Each row is a point. Before rounding, the points of a table are all equally far from one centre. They may lie mostly on one side of it. Where is the centre, to within rounding?

Points (9 x 2):
[[ 16 -33]
 [-51 -19]
 [-19  25]
 [-36 -43]
 [-19 -49]
 [-12  25]
 [ -9  25]
 [-36 -43]
 [-38  17]]
Centre: [-15 -12]

Points (8 x 4):
[[ 52 -12   8 -20]
 [ 44  -4  19  26]
 [ 16 -33 -56  16]
 [ 31 -26  25 -30]
 [-23 -32 -40 -10]
 [ 14 -43 -51  22]
 [ 43 -15  32   0]
 [ 24 -62 -36 -11]]
Centre: [ 12 -24  -7   4]

Points (15 x 9):
[[ -5 -21  17   1  -4 -15   2   9 -50]
 [  7 -27   2 -22  29 -95  28  29  30]
 [ 41   3  -6 -30  30  18  19  32   9]
 [ 11  52   7 -24  17 -26 -35 -10   7]
 [-18   7  -2 -53 -17 -53  17 -30  23]
 [  6 -26  12 -15  -1 -74 -36 -21  30]
 [ -6  -2 -11 -41  37 -39 -50  18 -47]
 [ -6 -18  42   2  36 -29 -26 -33 -17]
 [ 24   0 -33   1  25 -77  12  -4  33]
 [  3 -17 -14 -71  28 -46 -26  11  59]
 [ 35 -35  21  14  17 -50   5 -25  -6]
 [ 42 -41   9 -19 -14 -41  15   3  34]
 [ -9 -42 -27 -19  40   2 -29 -25   9]
 [ 32 -15  -3  11  -9 -21 -21 -17 -13]
 [ -1 -32  43  -4  10 -28 -16 -26  37]]
Centre: [  1 -10   3 -30  28 -36  -1  10   5]

Points (17 x 14):
[[ -8   3  26   6 -31  22  67 -13  -4  15   7  36 -56 -21]
 [ -1  33  -1   4  80  -6   7  30 -30  29 -61  17 -23 -40]
 [ 14  68  17  32 -15  22   2  -2 -45 -27  14  20 -47 -20]
 [ 41  54  16  11  14  -3  19  77 -22 -32  -4   0  -6 -11]
 [ 68  43  24  -8   9 -25 -11  47  10 -20 -22  28 -43 -60]
 [ 25  53  63 -12 -10   7  -7  41 -41  44  -5 -15 -52 -44]
 [-10  40 -10  22   7   1  13  62 -39 -35  -3  -7 -47  11]
 [  7  55   6   9  -8  24  -1  37 -53  63 -34   7 -40  -4]
 [ -5 -16  -4  21  15  39 -25 -17 -18  -7   1  43 -16  -4]
 [ 24  19  19  34  23 -21  39  20 -29 -25   1  19 -81  35]
 [ 14  42 -13  10 -21   4  13  56   1 -43   5  53 -27  -9]
 [-37  29  10 -53  -6  -7 -30  40  -5  -2  34  31 -55 -27]
 [ 16  31 -37  29  -8  19   5  48 -19  14  24  22 -39 -30]
 [  8 -11  16 -32   6 -11 -10  50 -25  69 -15  50 -19 -12]
 [ 14  27  51  28  13  53 -31  19 -20 -23  10  23 -16 -29]
 [-23  10 -17 -16 -14 -21  26  59  23   9 -43  52 -42 -25]
 [-17  15 -22 -16  60  30 -11  29  39 -11 -24  16 -49  30]]
Centre: [  6  31  25  -8  20  -4   8  14   4  10 -10  16 -36  -8]

Points (24 x 20):
[[ 48  26  -8  13 -21  33  32   2 -19  55  43 -38   3  10   1  46 -29  49
  -16  -1]
 [-30  41  -5  -7  41 -15  66  -2 -32   3  16   7 -35  17 -19  25  -9  19
   -6 -23]
 [  9  14  43  18   2  33  55  35  -2  61  20 -38 -43  16  -3  21  14  47
  -11   2]
 [ 31  61  14  11  47  13  80  26 -26  17  10 -18  47   6 -38  27   1  48
   11  -3]
 [  9  10 -10  -5  37  24  27 -26   9  11  15  24 -41  13  -5  18  15  62
   24 -20]
 [  1  48  25  -4   0   5  61   9 -27  12  26 -47 -24  -7 -13  70  13  29
    2  -6]
 [-10  32   9   1  12  22  71  17 -32  25  26  11 -11  20 -32  61  32  32
  -24  34]
 [ 23  42  -7 -36  -2  14  50  39 -34  29   9 -14  15  21  13  40  16   8
  -30 -27]
 [-10  41  38 -23  -7   5  63   2 -35  20  26  -7   9  37 -36  11  25   4
  -26  60]
 [ 14  38 -20  23  46  -8  57   3 -58   2  27   6 -21  -4 -34  15   1  28
  -22 -41]
 [ 40  15   9  12 -19  53  71 -10 -60  25  42  10  17  32 -48   9  -8  35
  -12   0]
 [ 24  30 -11  33 -11  35  56  -7 -15 -21   4  -3  12  18 -29  36  -6  14
  -59  34]
 [-19  11  22   8 -11   9  25  -8 -28  52  16  12  -4   5 -50  51   2  20
  -40  26]
 [-22  29 -30   5 -46  29  36  10  -7  10  17 -17  12  34  -1  20   1  49
    0 -16]
 [ 11  21 -29   1  -3  19  66  29 -12  24 -32  22 -13  21   5   1  -5  14
   27  23]
 [ -8  11  67  32   0  21  40  -8  -1   5   1  13  14  13  -5  28 -12  68
   -2 -10]
 [ 14  21 -35  29  18   8  43   1 -24 -20  12   5  44  19 -23  54  -1  45
   -8   2]
 [  2  29 -15  10  13   8  50 -12 -31  30  67 -17 -10   0 -49  33 -10 -16
   -5  19]
 [  5  29  27 -19  26   6  95  -3 -19  43  15 -29 -10  26  11  41  -2  44
  -13  30]
 [ 42   0  31   4   1  42  43 -20  -9  57  29 -35   9  42 -21 -21  40  17
  -48  16]
 [ 15  45 -32  -4 -13  22  22  28 -34  29   2  18   8  43 -34  26  30  52
  -20  44]
 [-11  42 -11  -1 -16  16  51  23 -22  30  18  -1 -27  60 -57  18  19  63
    1  13]
 [ -4  18 -38   4  12  25  44  13 -48  22 -30  19   4  51 -40  20  18  44
   -1  18]
 [ -7  43 -23  58   9 -39  51   7 -17  26  -3  -4  17  -5 -31  18   5  37
  -24  13]]
Centre: [ 23  30  12   9  11  11  31  -4 -20  18  10 -13  -1  20 -16   2   7  27
  -6   6]

Points (27 x 24):
[[ 53  20  17 -14 -36  24  10 -16   6 -26  33  27   1  26   8 -83  57 -23
  -12 -29  30 -12  25  27]
 [ 38   7  25   0 -59  44   0 -11  -5 -45  41  13  -3  15  15 -64  25  16
  -29  -6  39 -16  20  43]
 [ 58  37  19   9 -28  34 -26  -6  46  -9  37  -9  -3  14   5 -73  39 -33
    9 -57  13 -27 -13  34]
 [ 51  25  17   6 -52  24  14  -7   4   2  58  26  -3  23  17 -56  33 -14
    8 -26 -29 -25  -2  15]
 [ 47  27  35 -28 -29  52  15   8  51  16  30  19   2  10  13 -67  55 -21
  -25   9  17 -11  29  30]
 [  5  29  15   5 -40  34   5 -19  10 -12  68  37 -23  37   1 -67  22   8
  -38 -25  -7 -25  30  26]
 [ 59  29  25 -18 -27  22   0  10   6 -43  17 -11  10 -12  31 -83  43  14
    4  -5 -12  -9  -3  18]
 [ 71  33  16 -13 -22  34 -18 -10  15 -21  26   5  -2  31  23 -79  44 -16
   -7 -10  -4 -26  -5  49]
 [ 44  27  15  -5 -40  41 -18 -28  46 -41 -11  15  -8  12  34 -69  29   7
  -28  -5 -13 -30  -6  45]
 [ 48  40 -39 -32 -27  31  12  -4  13 -13  26  52 -11  32  15 -52  26   7
  -27 -27  -9 -33  -9  37]
 [ 15  18 -18 -16 -40  21  -1   4  32   9  20  20  -3  25  42 -89  47   7
   12 -10 -25 -51  20  27]
 [ 36  13  -2 -25 -30  58  -2 -12  22 -10  22  28   3  32  24 -67  52 -12
  -15 -11 -40 -27  10  41]
 [ 54  24  41  11 -29  46   7 -18  15 -33 -18  -2  21  24  29 -61  41  -2
  -14   3 -23 -15  -2   9]
 [ 48  17   9   7 -21  33 -23 -31  13 -40  29   5 -27  21  18 -87  29  -1
    2 -21 -19  -4  28  32]
 [ 28  44   1   1 -54  53  11 -32  14 -17  26  29 -13  17  34 -76  45 -15
  -27 -12  27  -7  -4  24]
 [  6  48  15   4 -65  58 -41   7  30 -14  20  16 -17  12  32 -81  37  19
    5 -16  13 -11  18  16]
 [ 28  41  29  18 -42  44  19  13  15 -31  33  28   2  11   9 -79  62  23
   -8 -28 -10 -45   6  25]
 [ 32  22  25  -1 -48   5  21  -7  11 -21  45 -17  20  15  15 -73  55 -22
  -32   3  12 -41  15  14]
 [  7  14   1   8 -39  71  17  -4  43 -17  31   2  14  50  37 -69  25 -24
    3 -27 -27 -10  13  29]
 [ 41  27  37   1 -66   9  11 -12  -8  -7  47   6  -9  23  17 -70  36 -11
  -16 -23   2 -25  -4  28]
 [ -4  34  24   3 -39  16   3  12  57 -46  22  14  -8  10  51 -71  52   5
    2 -16 -25  -8  -1   9]
 [ 46  50  27  -1 -27  27  22 -22  62 -28  27 -10   4  30  18 -58  27  -4
   -9  10 -32  -6   9  13]
 [ 43  46  10  13 -24  51   7 -28  38 -31  18   9 -26  36  42 -62  37 -18
  -26 -33   7 -11  14  57]
 [ 25  35  39  16 -31  67   1 -16  47   2  52  12 -22  30  23 -54  51 -12
  -22 -33  -5 -13  -1  40]
 [ 11  44  23  -7 -14  28  16 -21  17 -43  46  29 -11  21  29 -41  55 -35
  -14 -12  29 -30  38  54]
 [ 24  33   4   4 -31  33  20 -10  10 -10  30  17  22  31  42 -73  23   2
  -40   6 -27 -13   9  47]
 [ -8  36   4   1 -35  47   9   0   7 -32  29  39 -28  31  12 -54  47 -48
   -8 -23 -36 -31  14  19]]
Centre: [  9  20   2   1  -9  28   3  11  23  -8   7  -2  -9  11   3 -30  19   0
  -5 -17  16 -21   8  17]

Points (30 x 24):
[[  1  42  58   1  23 -51  48  26  -1 -43  -8 -40  11  32  -7  -4  47 -35
   -7  11 -41 -26  36  -6]
 [  0 -11  45  29  17 -37  29  44 -27 -48  -9 -53 -21  30  40  16  55 -31
   28 -14 -16 -10  41  31]
 [-18   5 -15  43  29 -31  40  58  -2 -39  -2 -39  35  64  18  38  23 -12
  -47  31 -16  10  44 -17]
 [-36 -24  25  15  16 -56  54  46 -10 -36  -8 -32   4  29  37  16  19   9
  -14  11 -26 -10  13   5]
 [-24  -5  26   2  33 -33  15 -21   1  -8  11  -8  38  24   7  10  45 -30
  -19   6 -61  -7  29  -8]
 [-14  14 -17  23  16 -50 -10  21  14 -27 -20 -40  15  44  19 -13  48 -45
  -62  16  -8  38   3   6]
 [  6  13  -5  43  26 -40  28  62   5 -44 -50 -23  22  21  14  47   8 -42
  -25  -4 -30  15  19 -18]
 [ -1  27  -9  32  44 -34  53  34 -18 -16 -10 -33  40  29  24  18  68 -30
  -13 -13 -11  42  -8 -14]
 [ -4  -6  -9  20  27 -57  29  24 -15 -42 -61 -19  29  36  42   5  62   9
  -24  26  -5  71  44   5]
 [ 16 -36  14  35  46 -29  22   1 -27 -40 -19 -21  -9  44  -9  29  12 -26
   24  48 -34  30  18  -4]
 [ -4  -4  -2  10  46 -26  10  38   7 -47  17 -16 -13  38  53 -18  52 -47
  -25  14 -40   1  49  25]
 [ 14  -6   6 -15  15 -16  14  22  -2 -17 -59 -41  -1  82  47  -6  43  -4
   -4  43 -35  28  44   1]
 [ 30 -20  24 -12  -9 -30  -8  39 -18 -48  -5 -28  45  71  28  25  22 -23
   12  27 -34  49  27  25]
 [ 28 -12  -4   4  47 -54  42  36  16 -94 -22 -17   4  25  21 -13  12 -37
  -27  41  -7  15  18  16]
 [ 34 -14  17  33  28 -33  19  44 -25 -37  14 -35   2  67   7  30  32  21
  -30  16  -3  14  15 -11]
 [ -6   2   0  -4  18 -62  69  27  17 -60 -15 -21  23  45  20   1  39 -21
   22  45  -1 -14  -7 -25]
 [-11   1 -30  -5  43 -24   8  57  32 -39 -57 -38  21  16 -23  24  38  -7
   20  35 -23 -16   9  -6]
 [  7  32  39 -25  33 -18  17   5  20 -29 -42 -27   1  50   5   0   8 -18
   -3  16 -49  10  15 -11]
 [ 18 -24  16  25  28 -19  25  14  21 -36 -15 -30   8  85  46  -3  34 -12
  -13  52 -17  17  18  16]
 [ 26 -11  20  31  37 -58  30  20   5 -64 -52 -68  24  34  14   1  41  -6
  -19  32 -29  16  36  24]
 [-22  35  27  -8  31 -30  31  58 -17 -31  19 -32  44  50  18  12  43 -43
    2  35   3  16   5 -28]
 [ 30  10  27   7  25 -68  13  34 -20 -41  -6 -38  22  41  -6  26  31 -44
    4  39 -49  26  54 -10]
 [ 27  -6   6  10  33 -70  61  24  -1 -63  -3 -36  10  60  37  24   6 -19
    7 -11   9   7  38   9]
 [ 24  18  12   3  25 -13  -2  -7  32 -33 -22 -49  12  56  17  33  45 -29
   -4  20  -1  34  47 -41]
 [ 15 -19   8  50  52 -54  15  -3  29 -31 -39   3 -11  37  23   8  51 -19
    9  24  14   8  13   7]
 [  9   1   1   0  12 -47  46  -7   4 -33 -24 -53  16  41  53  11  57  -8
  -13  60 -16  33  17  -7]
 [ 23  52 -18 -16  27 -74  31  54  -7 -60 -40 -27  11  26   1  -8  22 -56
    0 -20 -25 -15  41  35]
 [  0   0  -6   0  54 -44  40   0  22 -30 -17 -38   8  29  59  19  37 -18
    0  25 -34   6  16  23]
 [-32   3   7 -21   9 -43  42  25  15 -30 -25 -23 -19  19  16  23  47 -41
  -17  54 -39 -26  39 -12]
 [-12  26 -11  12  16 -41  20  22  56 -27 -66 -19  30  34  11  46  40 -40
    4  27 -27  15  27  15]]
Centre: [  4   9 -10   9  -2  -7  24  17 -22 -36 -24 -10  24  24  -1  -4  33 -22
   0  14   9   1  43  17]

Points (28 x 24):
[[-20  20   0 -64  20  27 -35  10  -6   6  10  23   8  70  21 -26 -12  -1
  -26  -7  43 -44  45 -26]
 [ -2  15 -12 -26  19  59 -21  38   6  -1  26   8 -37  50  41  -9 -52 -34
  -36  35   8 -46 -17 -62]
 [ -9  -4 -25 -36  57  37  20  -4 -52 -22 -21 -11 -26  42  24  16  14 -66
  -40  24  10 -11  -7 -14]
 [  1  32  14 -14  26  43 -34   1 -47 -28 -21  47 -43  45  41 -10  -8 -29
  -58  19  16 -28   5 -43]
 [-40  13  40 -35  24  51 -24  32   1 -28   0   7 -20  21  23  -9 -52 -29
  -18 -11  39 -33  13 -45]
 [-18   9  15 -19  20  57  21  20  -1 -32 -14  33 -17  62   2  21 -13 -45
  -36   5  15 -38  39 -27]
 [-42  42  20 -39  11  74   3  -2 -23 -21 -14  20 -32  26  51 -14   6 -16
  -35   7  -7 -48   1 -45]
 [ -8  55 -17 -23  28  89 -11  18 -18   8  19  33 -19  60  44  17 -11 -22
   -5  40   6 -26  19 -34]
 [-16  18  20 -35  19  70  12  24 -37   2   6  23 -14  35  80 -44 -13 -10
  -27 -15  34 -23 -11 -20]
 [-32  49 -13 -33   6  27   6  36   1  12  25 -30 -18  32  37   4 -14 -27
  -33  -5  36 -67  28  -2]
 [-37 -21  26 -35  20  66 -14  52  -6  31  -2  25 -28  34  55 -16  -2 -30
  -45  -6 -12 -64  19 -28]
 [ -6  -7 -10 -48  21  63  22  18 -15   3 -21  18 -45  54  29 -16 -32 -30
  -39   5   4  10  29  -4]
 [-33  37  34   7  41  39   0   6 -19 -35 -21  15 -17  50  62  39  -3 -35
  -52 -17   7 -10  17 -58]
 [ 11  25  10 -27  42  32  -5  51   6 -20  -5  45  -6  71   9 -20   1 -12
  -53  20  26 -33  23 -23]
 [-51  28 -26 -27   0  44   7  33 -12  43  -8  18 -24  86  16   2 -24 -49
   -4   9   2 -16  26 -32]
 [ 35  32   1   0  28  47 -29  21 -21 -30  -6 -13  -6   3  71  12  23 -32
  -30 -19 -26 -19  -3  -3]
 [-21  35  -9  -4   9  46 -17  -2  11  -6 -24  18  -9  56  55 -25  33  -4
  -14   1  33 -46  31 -24]
 [ -1  42   7 -32  14   1 -17  28 -11  -8 -40  32 -30  33  41  23 -10 -20
  -49  32  25 -55 -13 -35]
 [ 25  59   3 -18  26  51  -9  -6 -52   1 -13  38 -28  67  57   9 -21 -21
  -25  14  -8 -54  15 -23]
 [ 13 -11   6 -15  43  78  -2  29   6 -11  -5 -10  -2  24  15  13 -30 -49
  -22   0  27 -35  26 -58]
 [-16 -15  43 -21  57  44 -12  56 -42 -19  -8  30   7  50  24   5  -9 -41
  -46 -13 -48 -30   1 -58]
 [ 19  34 -12  13  23  61  -3  16 -22  22 -17   1   2  72  44 -29   2 -72
  -18 -15   0 -60   2 -18]
 [-10  29 -22 -34  11  78 -24  29 -28 -21 -18   7   2  45  22 -26 -39  -6
  -41  17   7  -7  10 -31]
 [-57  17   2  -2  42  64 -45  24 -24 -16  -5   6  -7  26  25 -25 -20 -74
  -23  49 -13 -28  32  -3]
 [-14  14  61 -13  17  49  28   0 -34   3  -8  -6  -6   8  14 -56 -14 -34
  -18 -17 -12 -31   2   7]
 [-10  18  15 -44   5  68  -8  21 -14 -14 -19  -3 -17  77  38   8   7   0
  -35  19 -15 -18   6  28]
 [-15  13  14  -4  37  49  13   4   8   6 -26   3 -32  36  43  -2 -19  -8
  -26   4  48 -65  38  -6]
 [-20  -1  17  -5  10  91 -26 -14   9 -13  10  36  -4  45  15 -12 -29 -36
  -38  17 -19 -41  10 -38]]
Centre: [-15  11  14 -13  34  14 -10  12 -18  13  11   3   1  38  39  -2  -9 -30
 -17  12  -9 -18   7 -23]
